Each row is a point. To make a cloud, some directions were put in groups of two or more. Within a group, all points are equally far from the middle, so they leave a hole (a ring in 2 directions, a hollow ball in 3). The other directions are filled evenly. Then the cloud was stretched, turned, moved and blurred a little. Count the holes, and give their numbers of directions, smallest first.

Cloud (20 x 3):
49 3 -3
-4 -29 -39
-15 19 59
28 -2 54
-56 14 6
38 -12 -35
-54 11 -15
22 -29 -38
8 26 -38
-13 30 -40
-22 -30 6
-7 -1 60
-23 -25 24
-56 12 8
38 20 -3
4 36 43
21 -34 -31
1 -18 -51
53 -16 8
46 3 -16
Holes: 1 (3)

Cloud (28 x 4):
24 -7 3 -60
22 -21 -8 -57
-3 -34 -25 -55
-39 -19 -27 21
-28 28 23 7
12 2 34 -3
-50 35 -5 -18
-20 2 28 -31
7 20 -28 16
21 41 13 1
7 33 18 32
-33 -39 -29 -6
23 -44 4 5
17 4 -26 38
-48 -11 -34 -3
46 -31 6 -7
47 -26 0 -22
-28 44 1 -38
-24 27 11 33
14 35 7 34
33 -13 1 -51
12 5 34 -1
45 -8 20 -17
-13 -42 -21 24
13 18 12 -60
28 0 32 -2
17 28 28 17
4 -12 -41 -5
Holes: 2 (2, 2)

Cloud, 79 rows:
-17 -19 4 3 20 -17 26 -12
11 -12 5 3 -32 -22 -9 -60
-13 0 21 -24 31 1 7 -11
-60 12 16 13 -8 30 9 19
23 -13 13 -8 18 -25 -15 7
-41 33 -6 16 31 27 -12 19
-13 29 -29 41 -12 -2 5 -30
-3 5 21 33 -19 -12 -24 -48
-19 29 -34 43 0 3 11 -34
-18 -20 -4 -22 27 -17 24 2
6 -21 33 16 -24 -23 0 -13
-38 2 22 16 0 29 7 -22
-21 -13 28 33 -39 -11 5 -44
-5 35 14 12 13 11 -4 33
-21 29 -25 24 -17 13 -12 -8
-35 43 5 -31 18 12 -9 23
-9 -8 -52 -11 -5 -18 13 -14
-23 14 33 6 21 29 -8 2
-19 33 -48 26 20 10 -3 -3
-4 -10 18 -15 -25 10 -4 -55
12 4 -35 -24 43 -33 2 11
11 -8 -34 -5 16 -38 13 -32
-47 -3 41 6 -11 11 6 6
-20 36 -2 0 9 11 -3 37
-10 -6 56 13 -17 -10 5 0
-11 12 -9 -35 25 5 -26 1
-9 -4 -26 28 31 1 7 -49
-15 -12 -4 -13 -8 -40 -3 -3
11 33 -23 -15 36 20 8 -30
-32 18 20 5 36 -2 -13 24
10 3 -25 -28 29 22 31 -17
-14 15 -57 22 13 34 24 -32
-14 -22 19 1 -25 -12 -21 -1
32 -25 -18 -3 -3 -21 -12 -35
-20 -3 18 -31 20 13 -1 -13
-21 4 -42 -16 6 18 23 -37
-11 -22 -11 21 7 -23 12 -2
-2 33 -4 -22 29 -24 6 22
17 36 -10 -14 36 -6 5 -26
6 33 -5 4 10 -22 20 12
23 3 -22 -20 33 -21 -19 -8
-10 9 -6 33 33 -24 13 -5
-19 24 -35 13 23 -17 38 18
-39 2 -15 40 -8 17 17 -43
-25 21 30 11 13 4 -33 -6
-43 37 -19 31 15 -15 29 4
-47 42 21 -1 -1 14 5 40
-40 17 -9 9 34 32 1 27
10 -1 -35 37 -6 25 22 -31
-33 24 -2 29 -17 39 8 -33
6 0 26 -17 44 13 -7 1
-16 31 -27 -11 46 24 39 4
-33 40 6 29 28 -6 16 11
6 6 -13 49 -5 -12 18 -27
6 7 -4 -9 28 -22 8 -40
22 -27 -7 -14 -19 -7 -10 -30
-39 41 -14 -2 11 28 14 -18
-25 50 -2 9 37 5 7 32
-6 -19 -25 -15 -2 0 19 -46
-17 26 -12 18 -21 28 -14 -6
-13 -19 13 7 10 -1 14 11
-7 9 13 32 -13 -8 -10 10
2 7 29 1 40 9 1 -18
-37 5 23 4 2 28 -23 -18
-41 17 -43 26 -16 28 10 -26
38 5 -18 -29 34 -17 -6 11
-2 28 10 -22 3 29 8 -18
-3 -5 27 -22 31 14 -7 3
5 -13 42 -29 -7 -9 -6 7
-28 -23 12 12 -24 7 -4 -3
-25 10 -21 25 20 26 -16 -14
-37 35 -8 -7 -1 -34 11 11
-39 35 -44 9 29 39 6 -3
36 -9 -6 -32 11 12 15 -5
-38 28 5 28 31 1 0 -12
2 -6 -27 -34 36 -18 23 20
-27 29 -40 17 10 28 25 -35
-18 4 -30 -21 4 20 14 -36
-10 -22 25 9 -20 -12 -5 2
Holes: 2 (2, 4)
